Each row of a before or after table is a point. The points were changed in one or more steps. Then noise was added and the rows were shuffled. The steps act on columns, c1 being the first. Name the steps. A step turns or swaps two columns, mirrors them in a line or flattens them onto one, adds a multiple of one to another, or multiplies or shifts one. Angles are multiples of 10 degrees, from the lower column toward the higher: turns from -170 to 170, lines from 10 to 170 but not 90. Use the fewest steps. Two steps may share a column if one is a turn and the other turns, adds or multiplies; they go together, in the order done. Otherwise the lowest column goes first.

Before, 9 rows:
[[-46   6]
 [-51  27]
 [-25   5]
 [ 67  22]
 [ 43   3]
 [-49  38]
 [ 41 -18]
 [-26  38]
 [-35  -5]]
After, 9 rows:
[[ 18  19]
 [-17 -69]
 [-37 -26]
 [ 10  34]
 [ 58  24]
 [ 46   3]
 [-19 -36]
 [ 26  36]
 [ 48  31]]
Steps: turn c1 and c2 by -120 degrees

Before (8 x 6):
[[ -5 -10 -26 -16  19  20]
 [  9 -62 -10  22  20 -16]
 [ -5 -62 -49  46 -43  18]
 [ 40  41 -25 -48 -18 -31]
 [ 12   6 -18 -48   7 -12]
 [-10  50 -25  37  25 -56]
 [ 72  54  15  20  33 -27]
 [-22  35  81 -35 -50  12]]
After, 8 rows:
[[ 27  36  42 -50 -25 -26]
 [ 27 -11  -8 -18  22  16]
 [ 26  48 -12  34  14 -62]
 [-12  56  70  19  30 -29]
 [ 11 -60  14  22  20 -21]
 [ 17   9  19 -50   4 -15]
 [ 49 -63  -7  48 -38  27]
 [-79  35 -19 -36 -46  20]]
Steps: turn c1 and c3 by 90 degrees; turn c5 and c6 by -10 degrees

Before, 8 rows:
[[ 28 -39 -21 -39  42  -3 -42  -1   2 -25  17]
 [ 62  33 -19 -49 -64  46 -17 -22 -28  25  51]
 [-43 -14 -51  -7 -53 -51 -17   6 -39  13  54]
 [-42  35  -9  17  -7  46 -16  -3  12   9  31]
 [ 66 -46   4 -59  27 -28   2  47  -7 -43  -2]
 [  6 -42  44   6 -17 -17 -61  11  20 -57 -32]
 [ -5 -23  69  -6 -17 -48 -60  14 -65 -29 -48]
 [-11 -26  35  50 -13 -27 -38  42  14  61  -5]]
After, 8 rows:
[[-41 -10 -53  52 -52 -54 -16   2 -43  14  -4]
 [ -7 -23  35 -19 -15 -27 -38  31  12  65 -50]
 [ 66 -46   5  11  27 -29   5  30  -5 -46  61]
 [ 64  33 -17  57 -61  43 -18 -12 -30  22  43]
 [ 29 -43 -20  20  41  -3 -36   3   1 -25  35]
 [-43  38  -5  29  -4  45 -15  -1  15  10 -22]
 [  6 -42  41 -33 -15 -15 -64   7  18 -60   2]
 [ -4 -20  69 -44 -18 -50 -62  15 -61 -30  11]]
Steps: turn c4 and c11 by -100 degrees; multiply c8 by 0.7

Before (9 x 20):
[[  1  -7 -17  20  -8  15   3 -13 -11  -7  -2   5   6  -8  -6  -6  27   4
    2   1]
 [  0 -19  -1 -12   5   8 -10  14   9   2  12  -5  -4   3  13 -15 -10  19
   25   1]
 [ -2  -5  -5   7  10 -15 -12  -2  14  -3  -2  15   8 -25   9   9 -17  16
  -15   6]
 [-13   6 -28  10 -17   3  15  -2   6  -2  -2   2  -3 -11  13   4  -8  14
   20 -11]
 [ 21  -9   8 -22 -20  -1  15  38  10  11  18 -29   3  17  -7   7 -10  21
    3   4]
 [  8  -5   0  -1  -3   3  -1  10  13   9   2  -3  24   4   5   2  -6  -7
  -20   1]
 [ 10   2  -4  -1  -6  -3 -15  -2   2  13 -25   2   8 -28  14  13  18  18
    5  17]
 [  4   1 -11 -18   4  17  -8  -8  -4   0   1 -12 -10 -20  -9   4  -7  12
  -14 -13]
 [  5  -7   3  -2 -10   8  21 -18  -2  15   0  13   9  10  -4  -5 -13  20
   11   5]]
After:
[[-14   7 -27 -10 -17  -6  25  -6   8  -1  -2   2  -1 -10  15   5  -8  14
    1 -10]
 [  3  -4  -2   8  -4  18 -17  26  22   0   3  -3 -18   5   5   2  -6  -8
  -12   1]
 [-18  -7 -16   8  -8  -4   4 -33  -3   4  -2   6 -16  -8  -6  -5  25   5
   -1   2]
 [  3   0  -4   7  -6   8  -6  -4   4   3 -24   3  -3 -28  14  12  19  17
   13  17]
 [ 11 -19   1  -2   4  -9  13  36  11  -1  11  -5  -3   3  14 -15  -8  20
   23   1]
 [ 28  -8   8  12 -20   4  13  95  13  -3  18 -29  -2  17  -7   7  -7  22
  -10   4]
 [ -7  -5  -4  -1   9  15 -19  -4  11  -2  -3  16   6 -25   8  10 -17  15
    0   6]
 [ 17   2 -11  -1   3 -19 -15 -19   0  -1   2 -12  -6 -21  -9   4  -6  12
   -1 -14]
 [  4  -6   2   1 -10   1  22 -47   4  -3   1  14 -11  10  -4  -5 -10  20
   -8   7]]
Steps: turn c1 and c4 by 70 degrees; turn c6 and c13 by -130 degrees; add -0.5 times c13 to c9; turn c7 and c19 by -50 degrees; multiply c8 by 2.5; flatten c10 and c17 onto the line at 80 degrees
